Every row gives one point. To make a cloud, some directions were put in groups of two or more. Within a group, all points are equally far from the middle, so they leave a hole (a ring in 2 directions, a hollow ball in 3). The other directions are filled evenly. Then the cloud was stretched, turned, moved and blurred a little. How many holes are there, and how many directions does each take, smallest first?

Cloud (20 x 3):
[[ -8 -59  -9]
 [-36   3  31]
 [ 20 -52  33]
 [ 43 -42   4]
 [-18  17 -45]
 [ 38 -35  15]
 [ -8 -33  37]
 [-12  -9   3]
 [ 43 -35  15]
 [-27   5  12]
 [ 34  -2  -1]
 [ -4  38 -44]
 [-16  12  17]
 [ 29  30  -7]
 [  4  10 -35]
 [ 28 -12  18]
 [ 20  23 -44]
 [  7  42  14]
 [  9 -56 -18]
 [-28  47 -30]]
Holes: 0

Cloud (31 x 4):
[[ -6  11   7   7]
 [ 32   2  24 -25]
 [-33 -15  22 -11]
 [ 29  -8  31 -25]
 [ 34   5  -6  29]
 [ 30  38  35  -7]
 [ 27  38 -20  -3]
 [ 60  36  -7   5]
 [ 16  19 -23 -16]
 [ -4  -1  10  17]
 [ 16  42  11  -9]
 [ 42  32 -21  -1]
 [-20 -20  15 -19]
 [-17  -1  24 -15]
 [-57 -23  23 -27]
 [-14  -5  10 -11]
 [ -9   9 -17 -28]
 [ -7  -5  23   3]
 [  1  18 -32   9]
 [-18  20  -9  -5]
 [  5  18  30  13]
 [ -5   3  23 -39]
 [-22  11  30   7]
 [  8 -15  16 -12]
 [-11 -22  11  -5]
 [-12   1  36  -9]
 [ 28   6  10 -23]
 [ 16  14 -12 -21]
 [ 18  -9   0  22]
 [ 35  25   3   5]
 [-11  10  -6 -34]]
Holes: 0

Cloud (46 x 6):
[[ 14  22 -18  29  -7 -14]
 [-37 -33 -20   4 -18   2]
 [ 10 -60 -15  26  10  12]
 [-22 -15 -46  24  -1  14]
 [-12 -21 -34   5  24   2]
 [ -8 -14 -17  15  23 -17]
 [  5   0  -9  -6  26  36]
 [ 18  10 -38 -38  13  -4]
 [  0  47 -13 -15  48 -15]
 [-10  32 -26 -12  28  -7]
 [ 12  27  -1  19   1 -12]
 [-13 -15 -20   9  33 -13]
 [ 33 -42 -30  19   7  13]
 [-27 -14  -9  10 -21  13]
 [ 34 -19 -23  53  18  -1]
 [  3  11   8 -10  43 -22]
 [-39  20  16 -26  15  11]
 [  9 -19 -44  16 -39  15]
 [ 15 -28 -52  26  -4   6]
 [ 11 -34 -40  18  -6   8]
 [ 34 -24  -2  -4  38   0]
 [ 10 -38 -17   2 -24 -15]
 [-20 -10  12 -13  -3  26]
 [ 23  38 -26  -5  53  -3]
 [ 18  16  34  22  -1   1]
 [  6  22  28 -30 -20 -47]
 [ 26  34   6 -33  16 -24]
 [  2  52 -35 -25  30  -7]
 [  2 -24 -32 -38   7   9]
 [-19   4 -17  15 -34  12]
 [ 31 -46 -29 -11 -34  11]
 [ 18 -15 -55   8  24 -28]
 [ 31 -19   2  20  15  27]
 [-15  20  21  -3 -13 -23]
 [ 20  17  25   8  -9 -16]
 [-18  -1 -27  -2 -10  12]
 [ -6 -22 -46  37  13   5]
 [-38  27 -27   6  -3 -11]
 [ -6  -8  29  26  19 -21]
 [  5  -2  13  11  25 -36]
 [ -1  26  27  27  25 -22]
 [ 44 -24 -32  18  33  49]
 [-29  -5   0  58  13  22]
 [ -3   1 -28 -24  37   1]
 [ -3  20   2  26  39   2]
 [ 49  23   0  10  37  -8]]
Holes: 0

Cloud (51 x 6):
[[ 19  50  -3 -12 -11 -21]
 [ 12  -8 -26  -8  23  -6]
 [  2 -10 -23   0  13  11]
 [ 11 -12  -3  -6 -29 -22]
 [ -3  29  23 -10 -25  -3]
 [ 24  42  -6  -7 -13 -20]
 [-23   9 -32   5 -23 -45]
 [  0  18 -24 -27   3 -32]
 [-18 -26  22  -1 -16 -25]
 [  4   0  17  17 -14 -15]
 [-21 -22   9  18  -8  22]
 [ 22 -10 -13 -11   0  10]
 [-10  16 -34 -34   2   7]
 [-12  -7  30 -10  -6 -32]
 [ -2   2  22  -5  28 -26]
 [-15  24 -15   1 -18 -20]
 [ 12  -1  -1   7  12   8]
 [-35   0  -8  15 -10   8]
 [  3  -2  17   0  11   4]
 [-22  29  40  13  -8 -24]
 [ 15  -1  -9   0 -23 -60]
 [-10 -23  -4  25  -5   8]
 [-19  -6 -36 -18  20  15]
 [ 22  27  11  -6   0 -10]
 [-19 -26  -6   8  17   1]
 [ 37   4 -11 -29 -10 -13]
 [ -4 -26  10 -26  12  20]
 [-13   1  18  12  11  -5]
 [-12  20 -33  16 -15 -31]
 [ 17 -19 -12 -16 -11 -10]
 [-19 -11 -40 -15 -17   1]
 [-27  -7 -13  -4  12  -9]
 [  1  15  35  -3   2 -37]
 [-41  -7 -25  15  -3   1]
 [  8   9 -40  18   2  11]
 [  5  20  27  10 -14 -44]
 [-29 -21  -9  12   7  34]
 [-23   2 -10  -2 -11  15]
 [-42   1  -8   1  12 -36]
 [-34 -21 -10  -2  26  10]
 [ 27   6   9   3 -23 -31]
 [-18 -32   6  -5 -18 -22]
 [ -4  27   7   1  17 -47]
 [ -9 -29   0  -4   5  22]
 [ 12  12   3  24  -4  -3]
 [ 12  -1  -7 -21 -10 -10]
 [ -9  -9  11 -23  -8   5]
 [-27  13  12  28 -10 -27]
 [  2  38 -17  -3  -2 -28]
 [ -6 -11  -4   0  -3  18]
 [ 23  16  12 -13  15  16]]
Holes: 0

Cloud (78 x 8):
[[-31  12 -49 -11 -29 -16   0  -4]
 [ 49 -18  -7  17 -12  -8   1   7]
 [-27   1   1  -4 -50 -12 -17  -5]
 [  0  45 -20 -36  17 -12  37  10]
 [ 39  -7 -11   5  47 -17  23 -36]
 [-25  -4  -7 -29  -1  -5  -8  30]
 [-20  21 -35 -15  36 -21  42  16]
 [ 32  -9  29 -18   1  10 -16  -7]
 [ 33 -23  22  -3  11 -23 -19  35]
 [-27  14 -31   2 -31   5  -7  14]
 [ -1  -9 -12   0 -43   1 -35  -3]
 [ -9   4 -34   0  27 -34   6 -31]
 [ 10 -19  -1  -9 -28 -31 -35   9]
 [-35  24 -10 -21  12 -15  -1 -11]
 [ 26  10  -1   5 -19  18  15 -17]
 [ -7  -7  -2  11  35 -15  31  13]
 [ 46 -31 -19   1  35 -22  -3   5]
 [  8  33  11 -18   1   6  20 -21]
 [-33   6 -30   1  16 -13  24  29]
 [ 53 -11  29   3  22 -11   5 -22]
 [  9  27  -9 -11  13  12  20 -38]
 [ 18  11 -24  -7  17 -46  -1 -18]
 [ 17  17  -8 -14   8   4 -16 -27]
 [-24 -13   1  -3  18  -1 -21  17]
 [ 14 -15  21 -29 -28 -12  -6   3]
 [ 13 -24   3  -9  48   3  12 -16]
 [-41  19  -9 -17  28 -15  28  -1]
 [ -6 -20 -10  -1   6 -47  22   7]
 [-25  -7  -2 -25  12 -17 -13  22]
 [ -2   5 -36 -14  -8 -28 -18 -21]
 [  9  23 -26  15   3  -8  19  -8]
 [ 44   6  -4   5  35 -33  31   7]
 [ 34  -8 -11  -4  42 -54  11   5]
 [ 35  -9 -10   6 -16  20 -18 -33]
 [ 60 -10   0  -3  16 -14  -5  16]
 [  7 -17 -33  13  27 -31 -13  15]
 [-33   2  30  -3 -25  -9   8  28]
 [ 15  -1  42   1  -1   1 -24   6]
 [  6 -10  20  -1  29   4  30  -9]
 [ 16   4 -25  -1  30  10  29  12]
 [-34 -25   6  21 -18  13 -23   5]
 [ 13  -6   5   7 -11 -55   4  11]
 [-21 -11   2 -11 -33 -35 -20   0]
 [ 20  -7  -4  17 -32 -29 -15  22]
 [ 44 -23  14  11  10   0   9  20]
 [  4  -2 -28  19   8  26  -3 -47]
 [ 25   3 -17 -38  19 -33  37   3]
 [ -3  23   2  -4 -24 -28 -11  37]
 [  3 -15 -25  32   2  10 -25 -14]
 [ -4 -19  29  12  13  -5   4  31]
 [ 47   8   1  -2  -2 -21  -9  26]
 [ -3  21 -50 -14  40 -15  34   8]
 [ -4  16   9 -20   4  11 -18  -6]
 [-22   6  -5 -13 -55  -3 -17  13]
 [  9  -3  36 -19  10 -33 -11   5]
 [ -7   3 -46   1  44 -16  -1 -14]
 [ 42 -13 -21  -2  44 -40   9  13]
 [-24 -19   7   1 -38 -28 -19   2]
 [ 23  36 -30 -22  28 -22  42   0]
 [ 30  17  18   4 -16 -30   1  27]
 [ 33   0  -6   9  33  -5  35 -28]
 [-11  -2 -26 -11  -5 -19 -32  -6]
 [-18  20   1 -35  10  -5  -4  16]
 [ 12 -13  40  -9  -8 -21  18   4]
 [-45  17 -12 -12  22 -19  25  -2]
 [ -3 -14 -14   1  23 -48   1 -18]
 [ 21 -18  47  19  -7 -15  -8  21]
 [  6  32 -17 -16  19   2  31 -34]
 [ -3  38 -21 -22 -23 -10  15  26]
 [ -8   9 -17 -24  40  14  17  -3]
 [ 44 -29  -2   9   6  16   9 -14]
 [ 15 -42  21  27  -8  -5 -37   8]
 [  6  -5  49  -4   5 -12 -11   3]
 [ 11 -20  -9 -27  17  -8   8  19]
 [ 38  24 -14 -17  21 -35  33 -13]
 [-33   5 -10 -11  14 -27  -1  40]
 [ 32  24  16 -26   0 -24  14  40]
 [-36   6 -35 -18  23 -40  26  16]]
Holes: 2 (4, 4)
